Every row gives one point. Each copy is the shape, with its points in the same order, stretched, turned, moved and blurred by noise. Some copies are also mirrored. Which?

Shape (5 x 2):
[-29 24]
[30 5]
[39 20]
[-24 -14]
[-14 -9]
Copy 1:
[-22 27]
[16 -28]
[25 -20]
[-34 -5]
[-24 -9]
Copy 1 is: only turned
Copy 2:
[33 34]
[0 -52]
[22 -67]
[-23 31]
[-16 17]
Copy 2 is: only turned
Copy 3:
[-2 34]
[-52 -14]
[-78 -4]
[32 -4]
[16 -5]
Copy 3 is: mirrored

Shape:
[22 -19 35]
[-38 2 20]
[-17 -8 -14]
[-56 -33 -6]
[-5 17 -48]
[24 21 17]
[13 18 -37]
[10 -19 -49]
Copy 1 (8 x 3):
[-12 -34 40]
[7 40 41]
[-5 30 1]
[-24 60 33]
[14 32 -49]
[18 -24 11]
[7 6 -41]
[-23 9 -43]
Copy 1 is: only turned
Copy 2:
[35 9 -5]
[43 -6 44]
[6 -18 4]
[39 -36 27]
[-33 -23 -3]
[9 17 6]
[-31 -9 -12]
[-38 -32 -27]
Copy 2 is: only turned
Copy 3, 8 rows:
[15 -35 19]
[34 -2 -43]
[13 21 -3]
[74 25 -21]
[-29 64 2]
[-34 -17 3]
[-43 44 18]
[-12 55 40]
Copy 3 is: only turned

Shape, 9 rows:
[-34 -5 -50 38]
[5 -19 25 -42]
[-58 -24 -52 49]
[5 10 29 23]
[7 -9 27 7]
[-7 19 35 13]
[31 16 -9 -22]
[2 39 27 -21]
[-16 -11 18 11]
Copy 1:
[-41 -8 50 -7]
[21 27 -29 39]
[-37 21 60 -12]
[-19 -24 -15 -50]
[6 1 -13 -26]
[-35 -22 -26 -36]
[-9 -41 -9 23]
[-52 -36 -42 11]
[-8 14 -5 -21]
Copy 1 is: mirrored
Copy 2, 9 rows:
[-21 52 -32 -45]
[-15 -50 31 30]
[-30 57 -57 -54]
[25 -13 -3 -5]
[10 -28 2 6]
[22 -26 4 -8]
[-1 -8 39 17]
[13 -36 37 -3]
[3 -14 -9 -6]
Copy 2 is: mirrored
Copy 3, 9 rows:
[-3 6 -70 -49]
[-26 46 26 19]
[-33 12 -95 -69]
[-23 -26 36 -12]
[-31 -7 22 2]
[-19 -9 49 -30]
[18 -1 21 29]
[14 10 69 -18]
[-38 10 12 -24]
Copy 3 is: mirrored
Copy 4, 9 rows:
[5 -47 -35 -22]
[6 28 28 -41]
[-7 -58 -39 -34]
[-23 15 26 -3]
[-16 14 35 -19]
[-29 23 16 -4]
[31 9 10 -10]
[-7 39 0 -1]
[-21 8 17 -24]
Copy 4 is: only turned

Shape (10 x 6):
[36 -28 31 -6 -5 84]
[-2 19 -22 19 -29 12]
[32 27 -23 -11 4 -13]
[11 -10 -43 -6 3 7]
[-7 0 27 -17 5 72]
[-14 8 -1 32 17 5]
[18 11 -13 6 -26 -25]
[-16 -2 10 63 49 55]
[22 41 -40 13 -25 -4]
[37 7 -31 -22 23 -4]
Copy 1, 10 rows:
[45 -29 -22 -15 113 15]
[-2 -11 5 -22 5 40]
[36 29 20 21 0 10]
[32 32 -27 -6 1 7]
[22 -22 -25 -37 97 -19]
[12 -35 -33 -9 -6 7]
[-10 13 14 22 -9 36]
[54 -91 -75 -34 16 5]
[20 10 39 -6 -14 46]
[59 41 -3 24 6 -7]
Copy 1 is: mirrored
Copy 2 (10 x 6):
[5 31 -62 -9 13 7]
[18 -13 2 -12 28 -34]
[44 6 15 17 8 6]
[19 35 17 1 23 2]
[-23 19 -49 6 0 -12]
[-7 -25 -7 7 28 -2]
[34 -20 16 -14 2 -11]
[-26 -15 -42 23 70 10]
[45 -9 17 5 33 -27]
[40 33 15 25 10 28]
Copy 2 is: only turned

Shape, 12 rows:
[-28 -35 20 11 27 -11 32 0]
[-21 43 24 -34 29 31 -27 -37]
[3 -31 26 -20 -5 -15 -5 21]
[85 58 19 -37 27 -26 17 -4]
[8 -25 25 -17 2 42 7 13]
[3 47 -47 -2 -24 36 -13 27]
[-3 31 31 13 -29 15 36 -36]
[-16 -30 5 -27 -15 -17 26 10]
[51 -47 -62 9 32 -7 62 14]
[-12 -13 -29 -13 24 38 46 31]
[-27 -20 25 17 12 21 4 18]
[-22 7 5 -10 -13 41 3 -14]
Copy 1:
[-11 1 -11 -58 -4 -13 -3 37]
[9 34 -16 44 -75 -19 -3 -3]
[13 -5 -7 -25 -15 3 -24 -10]
[-35 50 21 11 -60 71 -23 -65]
[7 46 -18 -8 -1 -15 -22 -10]
[3 17 -26 63 15 20 0 26]
[-27 54 -34 3 -46 16 33 -22]
[29 -7 -12 -27 -5 20 -15 6]
[0 33 46 -52 68 45 -15 32]
[14 43 -7 -6 35 12 -17 62]
[-11 18 -29 -22 4 -28 -9 25]
[19 36 -32 22 -22 -10 6 16]
Copy 1 is: only turned
Copy 2 (12 x 8):
[-17 -8 4 -5 -24 -3 51 17]
[-22 -47 5 1 65 -30 44 -28]
[-18 17 -15 18 -10 -3 20 22]
[25 -44 -46 63 23 26 -20 -53]
[-3 32 2 0 11 -42 42 3]
[-3 11 7 -3 15 -52 -33 -12]
[44 -30 -17 -33 33 -19 38 -30]
[-27 14 -34 -11 -14 -22 28 7]
[0 73 -6 -1 -59 -10 2 -39]
[-26 17 2 -8 -30 -62 31 -11]
[-13 4 29 -1 -14 -35 40 33]
[2 3 4 -34 34 -45 36 -15]
Copy 2 is: only turned
Copy 3 (12 x 8):
[48 30 -15 10 -9 -8 -8 2]
[21 -23 53 27 46 -47 28 -3]
[41 -17 16 -22 -12 2 -20 8]
[-76 -40 59 25 -13 44 45 -42]
[20 7 38 -22 -26 -26 -21 32]
[-45 -6 -7 -14 13 -34 46 48]
[13 19 0 -1 -51 -45 41 -2]
[36 -23 -16 -10 -19 2 -2 45]
[-62 13 -43 32 -17 39 -19 34]
[-10 31 -1 11 -11 -1 12 74]
[42 44 4 -22 5 -36 -13 20]
[19 6 11 -3 -1 -57 12 36]
Copy 3 is: only turned

Shape (13 x 9):
[48 -12 -14 -9 -4 21 -17 -1 -62]
[-33 8 -22 -40 -4 2 23 13 34]
[12 -33 -20 9 25 0 42 -4 -20]
[-21 22 9 -10 -70 38 23 -5 5]
[-20 -2 -11 14 44 19 -6 33 24]
[1 46 -9 30 -57 35 -20 -14 20]
[1 -92 -35 -5 16 35 -38 23 44]
[-18 10 -35 23 -29 -13 -21 -11 17]
[1 12 -6 -23 -1 -26 20 14 48]
[-8 -18 34 -38 0 -35 -34 19 -14]
[4 9 8 -19 -27 20 2 -30 28]
[8 -4 21 -26 11 41 21 -12 56]
[28 25 -7 30 1 12 24 16 23]
Copy 1, 13 rows:
[-9 -20 15 -8 66 65 -12 44 -67]
[-41 15 15 -18 -50 6 -50 -30 -3]
[-4 9 -7 11 26 -6 -16 -16 -39]
[-35 -25 -22 -62 -6 56 -44 -57 37]
[-49 -19 36 -11 -45 -51 23 3 -29]
[5 -24 17 -93 1 26 3 -27 39]
[-42 -34 43 -13 -22 -92 -79 57 -39]
[12 9 6 -58 -20 -9 -5 12 -15]
[16 -8 21 -9 -56 4 -53 -28 11]
[-14 3 -18 24 -10 43 -27 65 -6]
[-10 12 19 -37 18 20 -57 -35 42]
[-38 -8 45 -5 -22 -22 -74 -58 42]
[15 -44 15 -27 -18 -10 -2 -40 9]
Copy 1 is: only turned
Copy 2:
[-7 -7 -54 25 -16 -1 -50 -24 -1]
[5 -23 23 -3 -16 15 25 23 -10]
[-19 -46 -6 -21 13 -8 17 -29 28]
[31 8 -25 -6 -3 36 -10 16 -57]
[-2 -45 1 0 4 -46 54 8 12]
[6 37 -70 22 -12 28 -7 22 -55]
[-22 -47 30 52 32 -39 35 -20 -28]
[-39 14 -31 3 -8 5 6 17 -28]
[-13 5 2 14 2 29 17 28 17]
[-12 22 12 20 6 -24 -26 21 13]
[17 38 -14 27 -13 36 -6 -5 -30]
[39 8 7 29 -1 21 33 -13 -15]
[-11 -6 -52 9 7 18 24 10 17]
Copy 2 is: mirrored

Shape (15 x 11):
[33 9 14 25 19 8 -12 -12 18 18 -22]
[18 -22 24 12 10 -35 -6 -8 19 5 17]
[30 26 35 31 -57 -8 10 -16 48 4 13]
[-57 8 11 29 -42 -10 -58 -23 8 -7 16]
[18 -28 -28 31 19 39 34 6 -3 -29 -5]
[-66 -5 -10 6 -17 12 -52 -22 13 -15 60]
[22 -28 39 -8 -23 16 -17 -40 17 2 -28]
[9 -6 26 9 -9 46 17 29 -40 17 3]
[29 47 39 -7 4 31 6 -46 36 -19 3]
[-68 30 44 42 -50 -11 -59 -44 -14 -25 32]
[-18 18 15 29 0 19 9 -35 30 5 0]
[16 -11 -20 -1 13 24 3 43 -24 -34 -18]
[22 -19 45 22 15 33 -33 0 50 -9 -11]
[1 -25 18 14 17 13 54 40 -12 -26 -8]
[26 -27 12 41 -6 37 8 22 -70 -27 17]
Copy 1 (15 x 11):
[10 -15 -5 -1 54 44 13 -8 9 9 14]
[-19 26 -9 17 19 -3 -37 -31 -3 7 17]
[-21 66 38 28 4 39 25 -76 22 30 15]
[44 27 20 56 -35 1 4 -51 19 -36 43]
[11 9 -35 -61 2 22 8 -20 23 -5 -60]
[61 35 -21 69 -59 -2 -36 1 29 1 33]
[9 27 25 38 51 55 -1 -14 -16 -20 -8]
[-4 -45 17 8 -20 9 15 -22 -14 21 -25]
[15 27 26 1 47 46 -33 14 26 54 32]
[36 23 38 47 -59 -5 -34 -71 39 -33 69]
[28 33 -5 -19 3 37 6 -13 14 4 20]
[17 -24 13 -26 10 -26 7 -17 12 13 -48]
[21 7 -17 54 57 25 -16 -31 -29 40 -10]
[-5 4 7 -57 -24 -35 -15 -48 -20 15 -55]
[-26 -55 3 -17 -33 10 -8 -62 24 -17 -37]
Copy 1 is: mirrored
Copy 2 (15 x 11):
[33 -12 -18 -9 -25 -35 -4 4 25 -16 12]
[24 11 22 0 -22 -29 -25 30 21 7 34]
[38 -25 -21 4 -10 39 -27 19 5 -18 23]
[10 -29 51 24 41 37 -18 -29 22 -58 27]
[-49 -4 -35 -22 -19 -9 -2 10 53 -12 -11]
[-22 -2 43 38 52 41 14 -11 35 -57 20]
[7 -41 -14 15 -22 -37 -4 9 -9 9 44]
[-10 -6 -10 -49 -20 -3 27 -9 23 56 6]
[10 -4 -54 2 8 -9 19 13 -21 -43 20]
[16 -42 51 10 83 43 -20 -27 8 -69 43]
[4 -27 -2 -8 1 13 13 18 11 -52 2]
[-40 23 -23 -26 -20 -12 -13 -34 35 6 1]
[18 -13 -22 -3 -43 -37 17 -5 23 -16 66]
[-44 12 -7 -60 -43 -6 -8 16 22 25 9]
[-28 -11 -22 -50 18 -17 -10 -7 54 46 17]
Copy 2 is: only turned
Copy 3 (15 x 11):
[10 8 -28 5 -5 -37 -18 -12 -47 26 12]
[17 13 -25 45 7 -12 23 -42 -5 12 -7]
[-6 -9 -32 9 51 -69 16 9 -19 51 2]
[27 5 41 -5 70 25 36 13 -20 13 4]
[-2 -56 -2 15 -17 -39 -44 -1 19 7 -40]
[40 0 51 -1 57 25 45 7 11 -12 -32]
[13 10 -8 -10 21 -20 -28 -22 -17 72 -41]
[-60 -21 -5 -20 -24 -20 -9 -8 -17 32 -43]
[8 33 -13 8 -8 -62 -7 40 -32 51 -6]
[15 5 58 22 80 19 71 43 -41 44 16]
[21 -10 -10 3 32 -20 -13 32 -29 17 -25]
[-34 -10 16 -4 -29 -8 -39 -13 24 6 -3]
[-20 21 -4 15 5 -56 -44 -51 -44 26 -39]
[-62 -26 -22 27 -19 -5 -26 -11 19 -1 -47]
[-42 -53 30 27 -25 -27 1 -19 6 46 -24]
Copy 3 is: only turned
Copy 4:
[-5 -6 -8 -24 -12 -16 4 -10 34 34 -27]
[15 -3 -27 -1 22 20 -13 1 -6 61 -26]
[37 21 43 24 -9 25 0 -5 -3 43 14]
[-46 45 13 47 -19 -21 -41 -4 -47 24 12]
[11 -16 -28 -52 57 -29 1 4 7 -1 -15]
[-54 48 -14 47 17 -12 -58 -29 -49 -13 14]
[-36 -19 29 -18 -15 11 -1 -56 -8 59 6]
[-22 0 -27 -8 -9 -27 15 -22 -2 20 60]
[3 5 26 -30 -42 15 -7 -57 2 -20 -7]
[-43 68 13 42 -55 -37 -33 -15 -77 6 6]
[-14 45 2 -16 -2 -9 -7 -10 4 0 -15]
[-22 -42 -23 -49 21 -14 -21 1 2 -4 8]
[-22 1 19 -26 -7 -25 -39 -49 24 62 8]
[7 3 -36 -59 27 -9 -2 13 -11 27 23]
[8 -19 -47 -23 19 -61 16 -5 -35 10 18]
Copy 4 is: mirrored
